Rows are points. Each copy is the shape, with its points in the same order, turned, moved and blurred by noise. Say if it was mirrored as well.
In the rows, 128 means zero.

Shape (6 x 3):
[[142  78 205]
 [135  64 129]
 [132 143 104]
 [110  76 108]
 [147 164 186]
 [107 136 125]]
Copy 1, 6 rows:
[[232 109 153]
 [162  74 149]
 [119 139 127]
 [144  70 124]
 [188 183 135]
 [139 128 101]]
Copy 1 is: mirrored
Copy 2, 6 rows:
[[ 93 182 200]
 [ 60 156 135]
 [121 115 107]
 [ 60 125 128]
 [170 153 167]
 [116 106 136]]
Copy 2 is: mirrored
Copy 3, 6 rows:
[[157 125 222]
 [151  74 174]
 [125 118 117]
 [124  67 161]
 [135 186 173]
 [109 125 132]]
Copy 3 is: only turned

Shape:
[[ 71 193 169 127 101  52]
 [133 126 119 136 176 134]
 [106 125 132 111 146 182]
 [150 139 137  67 133 110]
 [ 54 156 139 114 116  40]
 [140 126 103 125  79 141]
 [127 116 118 137 116 143]
 [141 150 109 142 144 120]
 [138 103 146 149 128 141]
 [154 155 117 151 147 108]]
Copy 1, 10 rows:
[[ 73 138 119 136  65   7]
 [145 115  86  98 144  99]
 [132 105 110  99 103 148]
 [149 167 133  67 103  82]
 [ 45 156 105 119  96  32]
 [145 179 116 147 100 123]
 [135 142 112 135 125 123]
 [152 138  81 122 121  84]
 [147 118 133 138 141 112]
 [165 136  84 130 129  65]]
Copy 1 is: mirrored
Copy 2 (10 x 6):
[[ 74 186 182  95  77 107]
 [109  99 108 133 152 141]
 [117  75  97 133  95 167]
 [165 131 111  96 106 121]
 [ 67 149 171  78  89  78]
 [139 113 105 174  82 100]
 [126  98 119 159 107 120]
 [110 133 105 148 138 125]
 [135  91 145 165 126 137]
 [115 147 117 151 152 124]]
Copy 2 is: only turned
Copy 3 (10 x 6):
[[199 184 169 158 101 165]
 [ 99 115 117 151 133  96]
 [ 79 107 144 100 128 130]
 [160 124  98  92 147 114]
 [194 153 153 183 129 179]
 [126 101  93 104  71 146]
 [110  99 115 126  89 133]
 [116 137  98 152 102 106]
 [117  92 136 130  84  98]
 [127 140  99 155  95  95]]
Copy 3 is: mirrored
Copy 4, 10 rows:
[[ 94 152 204  36 141 125]
 [129 150 115 150 174 157]
 [103 150  80 134 132 145]
 [149 104 137 120 128 109]
 [ 87 110 192  39 167 150]
 [136 127 142 129  85 186]
 [114 138 133 145 123 175]
 [149 153 140 130 151 158]
 [104 142 146 169 131 162]
 [155 160 160 132 158 156]]
Copy 4 is: mirrored

Shape (15 x 9):
[[134 162 171 114  92  98 143 102 114]
 [180 133 103 117 140  88  98 183  99]
 [ 77 152 124 118 110 125 169 100 130]
 [110  99 145 103 169  69  92 195  62]
 [156 136 167 172 188 141 160 137 169]
 [180 109 179 155 189 144 140  83 158]
 [ 88 148 135  78  72  97 117 159 160]
 [ 72 167 139  94 102  52 143 111 174]
 [ 99 176 138 136  99  68 156 144 139]
 [174  91 147 215 180 163  98  96 162]
 [143  99 178 168 159 203 156 122 138]
 [179  76 146 149 167 130 185 121 163]
 [ 99 131  88 126 122  96 115 167  62]
 [109  97  85 108 117  84  92 147  65]
 [166 150 144 128 201 162 143  98 173]]
Copy 1, 15 rows:
[[137 148 139 155  87 175 150  77 140]
 [188 143 163 166 106  84 127 129  79]
 [103 152 115 120 134 159 139 112 166]
 [123 138 136 209 119  97 173 156  48]
 [179 119 172 202 132 137 142 155 209]
 [183  81 145 228 130 149 120 113 205]
 [133 158 106 107  63 160 136 155 113]
 [123 187  73 127  63 143 164 125 163]
 [127 181 141 129  81 133 173 120 155]
 [152  53 179 220 116 103  83 131 213]
 [142  64 183 188 157 177 116 149 190]
 [199  64 140 172 146 128 162 133 190]
 [103 155 155 141 133  86 140 125  78]
 [107 125 121 148 122  78 130 113  59]
 [190 129 131 205 152 151  94 134 204]]
Copy 1 is: mirrored
Copy 2, 15 rows:
[[205 111 135 143  90  77 117 115 130]
 [139 179  90 112 112  88 198 163 144]
 [165  70  97 137  95 111  95 102 121]
 [ 74 135 110  96 113  46 201 134 100]
 [138 125 153 176 187 140 113 170 133]
 [160 118 177 131 208 134 116 142 129]
 [134 101 130 132  29  88 126 121 173]
 [144 102 114 164  75  64  81 100 191]
 [149 130  95 180  78  88 116 119 146]
 [139 179 174 127 212 197 117 112 119]
 [153  80 174 130 176 188 134 149  89]
 [146  92 128 166 204 154 159 142 169]
 [118 141  65 103  85  86 177 111  99]
 [113 139  82  70  98  83 179  90 122]
 [163 122 143 116 187 143  87 187 144]]
Copy 2 is: mirrored

Shape (15 x 12):
[[137 160 140  37  85 126 166 105 115  60 155 168]
 [ 88  83 142  18 165  97 141 135  64 119 162 107]
 [133 127 160 115 118 102  64 227 148 120 105 119]
 [135 166  57 165  89 125 128 144 105 128 101 121]
 [182 119 155 139 155 187 148  50 112 145  99 155]
 [ 90 144 204  87 119  90 173 143 131 149 136 168]
 [185 148 128 157 142  88 148 107 114 141 199 127]
 [ 84 161 165 160 108 134 144 208 108 166 169  98]
 [ 71 115 135 158 147 144 109  95  90 128 175 127]
 [134 142 135 110  98 104 112  57 106 104 169 121]
 [122 170 151  95 154 117  36 161 115 145 154 129]
 [105  86  67  80  84 116 127 169  92 140 157 138]
 [154  99  90 149 103 171 100 117 129 186 108  63]
 [ 75 152 116 130 129 150 111 124 166 128 171  87]
 [187  60 148  84  72  89 115 179 104 153  97 109]]
Copy 1 (15 x 12):
[[108 187 126  50 127 157 130  95 106  87 181 189]
 [ 41 153 100  68 113 136  99 133 161 118 205  71]
 [194 155 118 149 134  59  95 186 151  95 192 115]
 [194 164  43 126  82 109 152 114 111 141 111 152]
 [120 113 172 150  87 170 103  86  98 170  78 162]
 [100 211 174 117 141  92 118 108 106 157 197 135]
 [135 174  83 168 130 121 103  65 181 173 129 184]
 [187 194  89 162 143 120 148 130 113 195 209  96]
 [117 140  71 165 148 145  89  66  78 142 154  93]
 [119 175  87 126 110 142  93  44 122  89 144 156]
 [178 182 101 144 108  99  17 135 125 110 166 112]
 [142 124  38  59  97  99 137 111 129 130 208 116]
 [202 104 107 144  65 132 137  81 149 139 103  68]
 [181 177  89 119 174 152 108  86 114 126 141  78]
 [149 111 136 124  57  66 156 129 199 108 196 119]]
Copy 1 is: mirrored
Copy 2 (15 x 12):
[[160 153 199  57  86 100 164 125 113  78 183 171]
 [149  72 207  32 159  90 164 118  73 154 142  96]
 [172 136 130 144 191  76 133 197 122 113  80 122]
 [130 144  43 123  92 102 125 126 107  95 131 126]
 [161 166 126 165 114 157 181  54  91 183 175 169]
 [ 83 142 208 112 126  59 170 138 122 153 109 171]
 [107 133 118 148 121  77 135 134 132 157 232 109]
 [ 72 147 125 124 113  99 160 214 108 155  95  94]
 [ 92 101 144 136 134 148 142 137  34 136 162 118]
 [133 139 175 123 110 123 100  99  80 110 199 113]
 [141 162 131 105 199  98 102 183  69 139 140 136]
 [160  56 113  73  89 104 124 167 100 128 127 128]
 [168 125  77 144 114 174 105 113 127 174 114  90]
 [ 81 129 131 105 152 176 117 152 114 113 141 114]
 [224  99 153 142 110  57 131 139 144 152  95 102]]
Copy 2 is: only turned

Shape:
[[105 102  61 119 126 187 129  65  92 133 174  55]
 [110  94 103 167 172 160 117  59  74 184 158  99]
 [114 159 166 127  97  94  89  99  81 146  91  32]
 [152 131 102 121 108 149 126 101  85 212 125  70]
 [118 132 152 161  91 105 176 163 169  81 134 134]
 [ 82 170 138 145  77 129 179 154 109 109 162 173]
 [123 175 112 124 179 166 170  53  94 150 130  65]
 [132 156 130  76 156  69  57 145  93 151 118  67]
 [148 164 122 129  79 107 160 125 158 100 122 164]
 [165 163 179 123  97 147 124 172 107  73 106 137]
 [123 189 153  67 109 110  67 146 119 154 143  66]
 [134 162 184 138 105 138 144 154 184 118 135 119]
 [ 92 145 172 103  85 134 145 148 168  96  63 169]
 [ 84 147  66 149 160 208 121 103  86 188 170  57]
 [124 140 201  90  86 126 154 130 139 109 157 145]
 [130 136 153  65 141 100 132 163  85 159 101  39]]
Copy 1:
[[130  64 107  85 103 133 197  72  72 183 158 151]
 [139 100 143 152 129 151 182 113  77 200 135 189]
 [ 67 173 105  81 131 149 105 134  45 191 124 102]
 [113 112  75 112 122  96 167 160  85 200 138 165]
 [106 152 139 129  81 121 125 116 153  63 136  77]
 [ 68 152 117 119 103 114 197 109 141  44  95 116]
 [ 97 107 155 107 150 120 211 105 114 217 166 113]
 [ 41 117  98 127 189  89  81 108  54 162 136 131]
 [ 89 136 118 109 105  87 126 102 185  95  95 108]
 [115 156  98 101 181 126 132 126 146  85  94  60]
 [ 52 155  93  73 181  84 108 117  63 120 163 135]
 [117 167 143 101 126 109 118 130 161  82 175  95]
 [ 73 118 149  77 128 145 105 152 173  62 106  95]
 [ 99  95  88 132 134 159 224 100  80 185 203 181]
 [111 156 163  76 133  81 145 129 115  57 105 101]
 [ 67 109 112 112 165  90 109 162  38 152 157  73]]
Copy 1 is: only turned
Copy 2 (16 x 12):
[[117 153 157 134 122 176  78 201 160 140 146  41]
 [ 91 129 112 184 113 166  65 161 103 159 113  49]
 [154 141 135  76  65 114  41 135 110  54 117 109]
 [178 133  97 135  77 182  56 131 126 157 143  94]
 [131 126 173 153 122  67 176 127 142 110 149 159]
 [123 197 173 169 124 111 167 141 105 133 133 182]
 [152 167 125 163 146 170  82 112 143  88 119  39]
 [161 124 104  44 153 107  47 138  73 104 113 118]
 [127 154 129 122 132 121 173 112 149 116 159 176]
 [166  98 168 132 135 133 135 145  96  61 166 185]
 [171 154 165  68 153 114  45 117 100 106 160 138]
 [150 112 180 143 136  92 117  88 127 108 166 163]
 [134 109 215 105 125 138 173  84 112 111 112 187]
 [158 163 152 177 147 168  26 183 143 167  98  59]
 [133 146 192 119 122 125 143 101  78 117 197 147]
 [224 133 146  81 111 103  80 138  81  92 119  74]]
Copy 2 is: only turned
Copy 3, 16 rows:
[[145 140  34 161 134 152  77 139 154 162 189  97]
 [ 96 151  45 212 116 152 126 129 153 164 153 166]
 [144 175 116 170 144 121 103  22  88 173 166 121]
 [160 187  95 179 101 130 142 115 139 197 170 114]
 [144  52 171 134 124 115 140 120 105  85 136 107]
 [114 120 178 100  95 143 128 149 105  84 184 139]
 [116 153  49 134 167 162 172  98 162 148 187 135]
 [135 188 121 134 191  63  77  72 118 169 111 126]
 [156  96 155  98 104 101 155 117 142  93 138 121]
 [205 120 171 115 156 148 119  97  90  87 128 159]
 [140 182 163 108 163 117  70  68 138 185 119  99]
 [136  81 187 127 147 155 142  96 123 129 110 114]
 [143  68 155  63  97 124 143  97  70 123 105 139]
 [ 87 191  45 175 134 201 100 151 138 169 166  88]
 [150  67 192 102 132 137 111 111 135 145 161 163]
 [155 164 125 132 210  93 113  96  80 215 173 119]]
Copy 3 is: only turned

Shape:
[[ 91 129 126 170 102 115 146 106 146 112 165  89]
 [153 157 121  72 101  57 145 112 102 190 133  88]
 [158  91 163 138 148 152  91 179 180 165 142 143]
 [142 191 129 143 112  51 126 115 114 192 184 195]
 [126 170  77 101 104  94 106 150 128 148  98 108]
 [ 95 103 127  94 147 135 135 145 199  86  68 152]
 [124 103 114  96 115 127 118 175 188 135 163 140]
 [174  95 135 174 176 135 102 101 102  97  95 142]
 [120 153  85  77 165 123 106  93 210 132 113  85]
 [170 143  97 101 123 163 132 104 177  96  76 156]
 [163 191 108 183 138 146 171 177 186 194  66 191]
 [ 55 184 139 140 140 103 133  94  99 153  99 196]
 [164 145 120 139  81 160 111  81 194 202 142 109]
 [181 182 105  73 160 139 170 181 152  96 140 105]
 [164  66 151  81  69  87 148 104 200 188 111 112]
 [147  90 129 157  72  98  64  81 150 178  92 102]
 [131  95  77 163 165 158 157 109 109 112 143 174]
 [178 146 126 164 166 117 102  63 126 128 146 168]]
Copy 1, 18 rows:
[[ 99 120  95 109 149 106 147  85 131 172 154 101]
 [108 175 155  39 109 109 142 155  67 146 210 136]
 [132  92 225 159 126 113 127 139 148 178 149 148]
 [105 196 192  89 109  71 145  56 114  92 199 156]
 [146 155 129  67 110 101 105 169 132 113 169 123]
 [ 84  88 155  99 110 168 110 167 182 130  89 125]
 [114 105 189  97 140 132 114 135 187 165 177 128]
 [140  88 143 163 134 157 112 109  66 108 112 160]
 [ 87 128 169  72 168 120  79 180 123 134 119  66]
 [148 130 174  95 113 193  95 134 134 113  99  88]
 [193 160 219  80  89  83 158 109 160 119  57 145]
 [ 71 206 124 124 108 109 159 113 140  72 112 161]
 [140 187 196 114 124 116 105 111 105 209 137  73]
 [164  88 189  53 157 151 172 164 136  93 167  85]
 [ 82 133 200  55  72 155 100 133 104 235 160 130]
 [120 155 136 132  77 108  57 122  78 202 149 132]
 [143 129 140 122 191 171 128  78 132 120 111 175]
 [120 141 181 146 149 133 105  70  69  94 132 124]]
Copy 1 is: only turned
Copy 2:
[[ 63 156 120 162  67 128 108 122 113 130 169 128]
 [ 71 104 102  52 107  67 119  98  99 166 107  98]
 [182 107 150 144 131 126  51 142 119 172 162 153]
 [119 141  73  34  64  66  98 152 149 122 140 175]
 [121 130 104 105 113  95 100  99 130 112  94  70]
 [134 140 207 160 118 153 103 114 194 154 106  99]
 [120 117 136 120 127 160  49 138 154 152 150 110]
 [182 133 159 148 100 141 175  99  95 127 135 172]
 [109 157 146 126 148 110  99  31 173 151 156  84]
 [169 183 148 121 105 165 126  78 159 174 102  97]
 [224 127  89 145  32  81  84 122 195 186 100 116]
 [104 174 122 128  87  55 142 144 188 111  78 178]
 [129 179  94 122  90 106  39  61 100 198 140 142]
 [150 123  99 107 135 141 151 134 163 190 162  42]
 [ 91 106 182  80  79 129  40  79 101 216 109 126]
 [123 146 161 118  79 101  56  60  52 126 104 152]
 [138 123  97 160  92 182 157 109 157 132 124 184]
 [166 170 119  95  91 119 153  88 123 133 164 193]]
Copy 2 is: only turned
Copy 3 (18 x 12):
[[ 79 130 146 149 132 151 155  98 137 142 152 115]
 [119 122 100  75 126  33 121 128 141 149 148 150]
 [141 141 111 159 109 167 119 218 136 126 201 171]
 [119 115  74 146  94  91  38  89 125 117 131 180]
 [ 98  81 119 102 106  85 130 178 115 127 110 127]
 [133  70 158 118 160 173 183 193 115  72 147 173]
 [ 92  94  86 146 120 144 157 184 133 104 186 167]
 [208 120 144 149 146 173 126 160  81 169 135 118]
 [102  39 135  68 169 142 129 182 164 132 168 115]
 [168  54 119 121 146 165 161 187 161 124  97 151]
 [143 118 148 197 131 116  66 219 178  70  75 169]
 [106 124 146  98 145 152  70 107  85  95  71 187]
 [100 103 125 134 114 139 107 173 219 194 143 170]
 [155 106  61 110 143 117 159 185 167  64 135  79]
 [132  98 141 122 135  76 175 161 186 161 201 227]
 [120  95 178 129  88 115 130 162 128 222 155 180]
 [140 115  89 182 199 176 131 145  96 147 108 139]
 [183  93 108 142 139 170  71 120 127 169 133 135]]
Copy 3 is: only turned

Shape, 18 rows:
[[ 91 100  78  92 119 134 146 135 105  96 104  60]
 [ 90 193 107  88 104 140 159 106 133 161 185  70]
 [ 86  96 100 182 130 158 140 179 150 142 107 155]
 [ 84 130 178  99  94  69 123 113 179  95 121  91]
 [188 141 106 110 102 156 171 185 161 126  96  75]
 [172 176 114 105 194  64  77 113 198 143  88 149]
 [163 199 171 152 175 107  88 144 124  86  91 126]
 [186 160 174 141 161  92 155 110 148 170 182 112]
 [150 130 121 167 110 107  97 170 156 103 190  71]
 [ 84 160 139 172 154 140  69 102 140 134  92 137]
 [130  97 173 144 139 105  88 128 145 104 185 144]
 [167  94 120 147 117  89 109 173 100  99 159 130]
 [157 168 128 189 178 108 151 105 134 152 113 136]
 [161 178 185 153 196 142  67 198 121 104 133  86]
 [118 179 121 164 184  62 168 172 128 141  87  87]
 [100 107 178 126  90  89  67  88 128 162 183  99]
 [114 125 138 185 157  95  89 170 104  75 168 157]
 [ 96  80 162 166 110 160 121 140 129  85 197  78]]
Copy 1:
[[ 86 112  48  74 163 104 127 196 108 117 113 140]
 [ 93 176  96 118 154  90 154 158 118 142 205 189]
 [107  93  88 125 136 172 157 118  83 193  75 150]
 [ 66 133 124 106  64  52 121 139 123 124 118 127]
 [145 159  29 103 152 104 164 121 119 154 133  74]
 [136 127 107 167 143  60  88  39 181 112  80 148]
 [144 125 126 180 139  93 119  80  88  63 100  97]
 [102 124 137 143 139 105 176  54 166 113 189 116]
 [ 99 105  72 192 100 130 160 156 143 134 160  99]
 [109 111 154 164 148 129  73 112  84 142  93 150]
 [ 80  89 125 150  72 159 129 103 146 101 136 125]
 [136  51  71 138 100 144 158 127 138 103 134 113]
 [138 108 153 150 187 116 162  81 135 131 113 127]
 [ 95 116  74 212 145 127 124  72  69  68 134  80]
 [105  93 101 158 188  47 194  94  97 124  96 130]
 [ 66  79 144 130  80 109  85 130 133 139 202 145]
 [110  58 116 183  96 165 162 123 103  85  99 142]
 [ 43 109 106 133  92 186 155 176 107 124 156 103]]
Copy 1 is: mirrored
Copy 2 (18 x 12):
[[ 65 107  94 183 114 101 126 168 128  67  86  69]
 [ 31 182  84 125  58 122 171 120 116  92 112 127]
 [103  96 155 166 145 175 102 163  99 146 129 142]
 [ 79 118 165 158  26  91 122 126 185 104 179  85]
 [123 174 149 190 104  84 130 167 114  96  68 142]
 [150 149 151  49 124 100 106 153 229  85 146 168]
 [156 167 203 101 126 140 117 112 156  35 145 105]
 [138 193 142 112 109 101 183  71 162 137 153 145]
 [139 158 118 207  95 162 160 139 157  75 162 146]
 [110 113 162  80 100 198  91 129 157  95 136 111]
 [138 107 122 163  96 143 123  68 158 106 189 134]
 [182 108 111 173 135 114 152 122 128  87 171 115]
 [128 146 175  87 146 154 167 118 155 123 117 130]
 [139 209 176 145 145 160  81  86 139  38 153 125]
 [ 80 175 185 117 165 120 166 174 146  97 156  91]
 [117 140  78 137  44 156 126  85 174 138 190  83]
 [145  98 150 142 149 167 134  97 121  64 200 123]
 [ 93 106 120 236  90 178 140  69 139 106 148 109]]
Copy 2 is: mirrored
Copy 3:
[[104 150 143  92  91 139 133 115  98  77 117  55]
 [162 132  70  99  81 152 144  83 161 118 185  77]
 [ 81  91 147 162 158 189 111 151 138  82 132 137]
 [138 100 185  74  98 127 184  55 117 109 162 147]
 [139 123 155  92  83  96 101 178 181  56 138 120]
 [130 142 105  43 169 126 193 108 192  96  69 208]
 [149 209 166 132 141 127 200 124 175  86 107 185]
 [231 110 125 108 121 155 179 136 196 146 108 150]
 [177 101 140 147  48 168 166 106 145  54  93 158]
 [ 89 157 141 161 159 155 168  65 168 125 112 154]
 [169 121 172 132 106 198 159 103 115 134 100 189]
 [164 116 146 139  99 161 150 156  91  88  74 156]
 [175 129 136 138 191 143 163 122 188 102 103 137]
 [139 203 178 155  76 177 218 153 207  92  93 164]
 [138 127 139 115 165 136 233 154 180  59 141 104]
 [165 100 129 142  76 154 177  53 123 185  99 136]
 [150 145 162 171 133 211 183 129  95  82  96 181]
 [166 118 198 162  57 220 130  82 127 104 121 110]]
Copy 3 is: mirrored
